Each row of a before or after table is a point. The points were changed in one or more steps. Then noise was added and the rows were shuffled. The steps act on columns, c1 being the first. Name the steps. A step turns or swaps two columns, mirrors them in a line or flattens them onto one, adds a multiple of one to another, or multiplies or shifts one. Angles are multiples of 10 degrees, from the lower column toward the higher: turns from -170 to 170, lines from 10 to 170 but not 90. Use the fewest steps. Two steps may share a column if one is a turn and the other turns, adds or multiplies; they go together, in the order done. Otherwise the lowest column goes first.

Before (9 x 2):
[[-34 -46]
 [-27 -36]
 [ 31 -33]
 [ 68  14]
 [ 13  49]
 [ -2  -8]
 [ 20  -5]
 [-55  -8]
 [-36  28]]
After:
[[ -44   57]
 [  10   25]
 [ -41    3]
 [ -96   37]
 [ -61    1]
 [ -30  -19]
 [ -96  -38]
 [-113    4]
 [ -87  -24]]
Steps: shift c1 by -60; shift c2 by 10

Before, 13 rows:
[[  -9  -19  -10  -13  -33   18]
 [   3   -3  -39   38   11  -51]
 [   5  -11   -1  -12   12  -16]
 [   1   10   15  -11  -12  -12]
 [  19  -22    3  -20   -7    8]
 [  -7  -10    8   28  -45   10]
 [ -71  -22   -7  -10   -6  -61]
 [   7    4    4   -1   17   -3]
 [ -25  -20  -78   77   14  -10]
 [  12  -14  -13   -7   18   10]
 [  19   11   15    8  -26    8]
 [ -30   79  -56   21  -15    3]
 [-121   -8  -15   -1   14   26]]
After (13 x 6):
[[-120   -8  -15  -46   11   53]
 [   1   11   18  -61  -11   19]
 [  -7   -9    7  -24  -44   43]
 [ -30   76  -58  -30  -16   35]
 [ -74  -19   -4  -62   -8  -31]
 [  14  -16  -11  -60   19   41]
 [  20   11   14  -42  -27   38]
 [ -25  -19  -77   27   13   23]
 [  19  -22    5  -70   -5   36]
 [ -11  -14  -13  -64  -34   47]
 [   6  -11   -2  -64   10   14]
 [   2   -2  -40  -10    8  -20]
 [   8    4    7  -53   18   26]]
Steps: shift c4 by -50; shift c6 by 30

Before:
[[ 17 -12  64 -37  25  52  43  -6 -47 -46  35]
 [  6  35  25  30  32 -40 -27 -27  52  30  31]
 [-12  76 -28  33 -17 -27  13 -30 -19   0  -7]
 [-49  -1 -28 -29  10  21 -12 -43  35 -32 -40]
 [-48   8  23 -16  18  -7  44  45 -48 -49  30]
 [ 19   8  14 -22  67 -35 -27  26   0 -36 -63]
 [-25  -4  71   6  12  27  24  18  10 -43  -2]
 [-69  31  46  28   7  11 -40 -43 -14  57  18]
 [ -4  27  -3 -57  26  25  13  48  39 -36 -21]
 [ 20  -2  43 -44 -18  14  66 -54  11  37  11]
 [-14  43  27  13  74   6  30  -9  48  13   7]]
After:
[[-17  -5 -44   5 -12  25  30  62  12 -43  -6]
 [ 51  34 -63  27   3  11  61  -3 -15  59 -20]
 [-36   9  12 -17   6  -7  55  46 -48 -49 -34]
 [-44 -11 -53 -36   3  52 -11  35 -48 -45 -47]
 [ -9  75   5  33   8 -26  13 -42 -21  -1  16]
 [-68  -4 -67 -45  24  13 -10 -15  10  38   4]
 [ 25  35 -37  29  -5 -42 -10  -7  53  30 -44]
 [-28  41 -26  12 -54   6  16  11  48  12 -53]
 [ 21   1  -7 -28 -34  21  48 -52  36 -30  26]
 [-13  28  32 -58 -33  23   6  32  38 -33  -1]
 [ 22  10   4 -20 -91 -33 -24  29  -1 -37   6]]
Steps: mirror c1 and c7 in the line at 130 degrees; mirror c3 and c8 in the line at 70 degrees; turn c5 and c11 by -140 degrees

Before, 10 rows:
[[ -27  -11    9   -4   22  -23  -17    7   10   -3   27   10   71  -29
    10 -101   -4   -5]
 [  27   -5   15   16   16   18   49   -3   -4   -6  -19   17   36   52
    22   26   -5   -2]
 [  23  -25  -30  -19   20   13   28  -11   30   83   23   -2    4  -36
   -10   -5    2  -33]
 [  28    0  -18  -20  -16  -11    2  -19   -4   26   30   -7   18   46
    17   21   -3  -39]
 [  22    7   12  -94   -6   -3  -42  -19   18   45  -21   15    3   24
    23   10   -4   -3]
 [  24    5    0   -1   22    1   20  -15   -6  -36  -42  -30    5   48
    36   30    3  -38]
 [   7   -5   13   15   25  -36   -5   -8    3  -25   13  -32   17   -2
    19   11  -78  -34]
 [  26   21   -3   -1  -57 -121  -30  -15   32  -32  -45   21   23   26
    40  -44    0  -14]
 [ -10   24  -21   22   12    0  -41  -39   26   -5   23   11   11   51
     3  -18  -36  -15]
 [  16    5   15   27  -92   14   -1   -7   -9   -4   23   18   23   -1
    39  -24  -71  -23]]
After, 10 rows:
[[  29   -6   17   16   17   32   48   -2   -6   -7  -19   17   33  -47
    27   23   -7   -2]
 [  -9   21   50   20   16    6  -44  -38   24   -5   25   11    9  -23
   -22    5  -36  -13]
 [  28   20   22    4  -53 -109  -30  -17   34  -29  -46   19   24  -19
   -44   40    2  -12]
 [  23    6   31   -2   21    7   18  -21   -8  -33  -44  -34    6  -36
    23   38    6  -35]
 [ -26  -13  -21  -10   20   -6  -19    9   11   -3   25    9   72   18
  -103   11   -4   -7]
 [   3   -6  -11   14   24  -32   -6  -11    3  -27   13  -32   18   -6
    14   22  -79  -38]
 [  14    7  -12   27  -87   20   -2   -3  -14   -2   23   21   17   -9
   -23   34  -72  -21]
 [  30   -2   42  -19  -16   -5    1  -21   -6   27   33   -9   14  -22
    24   16   -3  -38]
 [  24    8    5  -93   -6   -1  -47  -18   19   41  -18   17    1  -23
    10   25   -5   -6]
 [  24  -21    3  -20   20   16   25  -12   31   81   22   -2    2   49
    -6  -12   -3  -34]]
Steps: turn c3 and c14 by -140 degrees; add 0.3 times c13 to c6; swap c15 and c16

Before, 11 rows:
[[-30  21 -13   6 -60 -48   3 -46  21  46  21 -39  -4  48 -20  64  26  32
   35  -7  29  32   5   2   1 -26  27  19   8 -32  11 -59]
 [-60 -11  -2 -11 -45  24  17   6  35 -53 -43  21  -6   8   2  40 -21 -38
   29  33  -1 -11  -7   5 -13 -36 -42 -13 -44 -14   0 -41]
 [-17  16  14 -16 -15 -11  36  11   6 -39 -47  -6 -51 -15 -48   5  27 -10
   32 -20 -60  31  28 -23  53 -44 -41  11 -32 -41  28 -34]
 [-13   7 -13  -8 -34 -29  27   3 -53  40   7  17  39 -10 -14  27 -26   1
   -6 -37  21  -9   2 -32  60  13 -37  22  21  10  19  -6]
 [ -9  25 -22 -17 -20  11 -21 -32  -2 -15 -58  17   7  24 -23  45 -11  34
  -27 -21 -28  44  14 -28  -7 -44  34 -20 -57 -10  10  12]
 [-29 -14 -36  -9  31  29  -8  25  36 -24 -39  21  -2 -25 -54  22  55  23
   -6  56  -1  -1 -13 -26  24  11  43  59   2 -42  42   3]
 [-16  21  -8  41   3  16  23  43  20  48   5 -54 -21  20 -48 -39   7 -50
  -16  52  14  48  -2  65  11 -17  52 -22   1  40 -38 -47]
 [-65  29 -73 -46  -7  15  18  46 -40 -30 -47  29  44  -5  38  22   4 -35
    6 -19 -31 -26   3  43 -14  35 -37  42   3 -38   2  22]
 [  8   8 -66   4 -38 -47 -33 -19  29   1  36 -35 -40  46   8  33  62 -26
   -1   6 -36 -16 -27  65  -9 -55  -1 -23 -42  28  -8  -2]
 [ -2 -44 -60 -46  27  32 -34  17  33  -5  30  40  16   0  26  46  63 -45
   64  63 -35  69 -11  45  53  30   7   1  15 -31  27 -60]
 [  2 -11 -25   6 -67  11  20  19  13  13  18   7 -32  49   9 -29   4 -32
    6  -8 -60  -1  30 -38 -25  17  54   4 -10  44 -21 -66]]
After:
[[  -2  -36  -62  -46   26   32  -34   16   34   -4   29   41  -31    1
    24   45   63  -52  -61   63  -70   69  -11   45   52   -5    6    3
    17  -30   29   63]
 [ -11  -28  -13   -8  -34  -30   28    2  -53   39    6   17   26  -10
   -13   27  -26   -8   -5  -38   42  -11    2  -34   60   12  -37   23
    22   10   20   -5]
 [   1   23  -25    6  -68    9   19   18   12   13   18    6  -25   49
     9  -29    4  -36  -66   -9 -121   -2   29  -39  -24   -9   54    4
   -10   45  -20    6]
 [ -61    0   -4  -11  -45   23   19    5   36  -53  -43   21  -13    9
     1   40  -21   -7  -40   34   -2  -11   -7    6  -14  -52  -42  -12
   -46  -13    0   29]
 [ -64  -22  -71  -44   -7   14   17   46  -40  -30  -47   30   47   -7
    39   22    5  -49   23  -19  -61  -25    3   43  -14    4  -36   43
     3  -38    2    6]
 [ -16   28   -8   41    4   16   23   42   22   48    5  -54    8   20
   -48  -40    8  -28  -47   52   28   49   -3   65   12  -47   52  -22
     1   40  -37  -16]
 [  10   38  -67    4  -39  -48  -33  -18   28    2   35  -34  -14   45
     9   32   63   16   -3    7  -72  -18  -27   65   -8  -57   -1  -23
   -42   29   -7   -2]
 [ -28   -5  -37   -9   31   29   -7   25   36  -24  -40   21  -12  -26
   -54   21   56   12    2   56   -2   -2  -12  -25   23   22   43   60
     2  -41   42   -7]
 [ -31   13  -13    5  -60  -48    3  -45   21   48   20  -40   16   48
   -21   65   26   42  -60   -6   60   31    5    2    2    0   26   17
     8  -33   12   33]
 [ -17   53   15  -15  -16  -11   37   12    7  -40  -48   -6  -11  -16
   -47    5   28   22  -32  -20 -119   31   28  -23   52  -40  -41   11
   -33  -40   27   33]
 [  -7    6  -23  -17  -19   11  -21  -32   -1  -16  -57   17   26   24
   -23   45  -11   54   11  -22  -57   43   13  -28   -8  -12   36  -19
   -56  -11   11  -28]]
Steps: turn c2 and c13 by 60 degrees; turn c18 and c26 by 40 degrees; swap c19 and c32; multiply c21 by 2
